Every row gives one point. Any point is a mix of the corners, with weights that add up to 1. It lies inside the corners' shape when no weight is negative. Is each point inside? If not, which corners have a negative weight?

Corners:
(1): [ 49 -13]
(2): [-28  21]
(3): [-4 70]
Points:
[ 7 62] => outside (2)
[ 9 67] => outside (2)
[35  1] => inside
[-37  43] => outside (1)
[-11   4] => outside (3)
[-4 13] => inside
[-4 64] => inside
[-3 65] => inside

Corners:
(1): [-16 -26   8   6  18  21   8  20]
(2): [ 14 -15 -95 -14  26   6  14  -5]
(3): [-27 -10   0 -12  -4   6  -1  35]
(4): [-30  45 -35  17  25  12  11 -13]
(5): [  9  -6  18  -3  18 -12   2  24]
(6): [-37 -12  -6  21   5  -9  14  14]
(7): [-28  32   8 -27 -51   7  -2 -49]
(8): [ 11 -26  17 -12  19 -18 -49  21]
(9): [-20   1  21  16 -54  16 -16  10]
Points:
[-24  31 -22  -4  -4  16  -1 -20] => outside (5, 6)
[ -8   0 -12  14  32  -1   0  24] => outside (7)
[ -4 -31  -1 -13  12  -5  -3  19] => outside (4, 9)
[-19   9 -19  -3   5   3   4  -5] => outside (9)
[-20  12 -14   6  15   8   1   3] => inside
[-12   4   4  -5  -6   0  -1   1] => inside

Corners:
(1): [ 62  -3 -40 -17  12  19  -7  79 -19  26  31  -7 -31  10]
(2): [ 21 -35  33  24  20  -2  23   4  68  17  18  45   2 -27]
(3): [  4  26  -4   1 -36  11  29 -25 -20  25  60  62 -25 -33]
(4): [-10 -22 -74  35  17   1  62 -15  -9 -18  24   1 -60  42]
(5): [ -3 -54 -30   4 -58  35  22  -6 -16  -8   3  19   0 -24]
(6): [-41 -36  62  66  30  20  20  17   1 -46  16  56  25 -13]
(7): [-10  33  -2  45  27 -23  -9 -20 -35 -18 -27   3 -18  40]
(8): [ 62  31 -41  12  26   8 -14 -26  -1 -27  -4 -30  14   7]
(9): [ 69   4  22 -20  47 -48  46 -25 -17  10  38  11  -1  30]
(10): [-31  41  30 -32  -4  -1 -18 -40  43 -55 -36 -10  26 -26]
(11): [ -9  16 -34  51 -43 -18   6  17 -12 -24  15  46  -6 -12]
(12): [ 17  38  29  25  48  -8  73   0  14 -20  -8  -3 -14  95]
(13): [-70  25 -10  -2 -27   8  42 -33 -39   1  -2  32  51   9]
(14): [  8  -4 -21  15  26  24 -10  15 -16 -28 -26  59  19 -20]
(15): [-36 -38  54 -19 -12  34 -32  42  30   3  42  55  19  44]
Points:
[ -1  15  -8  25  -7  -5  17   2  -4 -17   8  28  -4   8] => inside
[  8   6  -1  31   4   4   5   1  14 -21   3  11 -22  11] => outside (9, 13, 14)
[  8   7 -15   2   3   3  22  -6 -13  -7  10  15  -4  23] => outside (2, 6)
[ 9 -8  0 12 -4  3 22  1  6 -4 20 31  0 -5] => outside (7)
[-44  16 -13   4 -32  18   3  -1  22 -17 -19  26  -7  -5] => outside (6, 8, 9)

Corners:
(1): [-30  23  26 -43  13 -39 -38 -21  21  27   4  -7 -66 -11 -43   2 -26   6
 -26 -71]
(2): [-42  12 -41 -37  21   2  -6 -26   5  20  29  44 -20  17 -47  14   6  -7
 -46 -43]
(3): [-49 -49 -21 -29  10 -38 -10 -39 -12   7  20 -17 -19  18   5 -21 -17  14
 -51 -95]
(4): [-75  32 -29 -60  -3  -8 -13  24  19 -29 -74  57  27  -2 -29 -44  42 -32
  22 -30]
(5): [  6  26  76  43  28  29  50  -6  -8  -1 -51   4   7 -65  13  -9  15 -68
   8 -48]
(6): [-18  33  27 -77  17   0  10  44   6   6 -31  33  29  15 -32 -85  33  -8
 -76 -17]
(7): [ 16   3   2 -49 -19 -46  10 -49   6 -15  46  -7 -18  26 -12  56   8  54
   1 -15]
(8): [ 76 -57 -16  16 -48 -22 -27  17 -35  35  46 -12 -32 -15  21  17 -16  58
 -26   3]
(9): [ 42 -26  16  45  21  46  13  66 -20 -63  -2 -36  21  -4  24   9 -29  20
 -13  17]
(10): [ 60 -85  47  43  46 -12   0  21 -73 -25   2 -46  -8 -28  11 -15  38  18
   6  35]
(11): [-40  -2  14 -18   3 -40 -13   9 -42  31  45   8 -52  10  30  23  -7  14
 -33 -41]
(12): [ -4   4  54  34  74  17  34  -5  12   3 -48   1  -3 -67  35 -12  71  11
 -21 -32]
(13): [ -6 -14 -23 -65 -29 -13 -35   1 -24  20  18 -47  -4   6  -6  25   7  23
 -19 -54]
(14): [ 68 -36 -19  19  -8  -6  42  34 -79  27 -14 -55  12  19  -2   0 -19  60
   9  10]
(15): [ 58   0  -5   6  30  30  -7  47  16  -9 -19 -24  -5   1  48 -31  31 -40
  25  -4]
(16): [-23  37  -8 -13  -9 -14  32  54  40  -7 -26  -5  29  33 -13 -32  74 -57
 -45   1]
(17): [-10 -21  85  39  30  34   9   1 -11  25 -57 -38  30   3  40 -16   4 -15
   6  45]
(18): [ 38 -50  -3   4  31 -16  69  60 -10 -18   7 -70  27 -71  24 -12 -14 -16
  -1  25]
(19): [-13  40   1 -38  23 -39   3  39  24 -11 -44  54  38  30   0  24  46 -57
 -51 -27]
(20): [-50 -37   4 -72   4  -5   3   2  31  17 -20  43 -28  80 -59  -2  44 -33
 -22 -68]
(21): [ 18 -30  27  54  46   8  13  35   2  37  39 -20  39 -40  12   3   3   8
  31  -5]
Points:
[  4 -11   1 -16   6  -7   0  13  -9   8   4   2  -3   1  -5  -9  10   6
 -30 -21] => inside
[-11   9   4 -20   6  -8  10  25   6   1 -15   2   9   7  -7 -18  30 -18
 -27 -18] => inside
[  5 -14   1 -19  10 -21  -2  25  -7   0   0 -15  -8   1   2  -5  12  17
 -20 -24] => outside (2, 5, 17)
[  0  -3   1 -25  12 -13   1  10  -2   8  -2  -2  -7  -1  -5 -11  17  -2
 -18 -32] => outside (9, 17)
[  2 -10  16  -6  15 -10   7  20  -8   2  -9  -9   4  -4   9  -3  15  -4
 -17 -20] => outside (2)
[  8 -14  14  -7  11  -4   9  21  -3   2 -10 -16   2  -1   7  -7  17  -5
  -9 -16] => outside (2)
[-19   8  17 -38 -13 -11  -2 -21   7  17  -9   1 -16  31 -23  12  -1  17
 -55 -42] => outside (4, 10, 11, 15, 18, 21)
[ -7 -17   5 -25 -15 -16 -15  -9 -23  24  29 -14 -19  27 -15  11  -2  25
 -33 -36] => outside (4, 12, 15, 18, 19)
[-37  16   6 -39  26 -19  10   0  21   0  -7  12  -4  -4 -13  -8  39 -32
 -23 -48] => outside (8, 9, 14, 17)
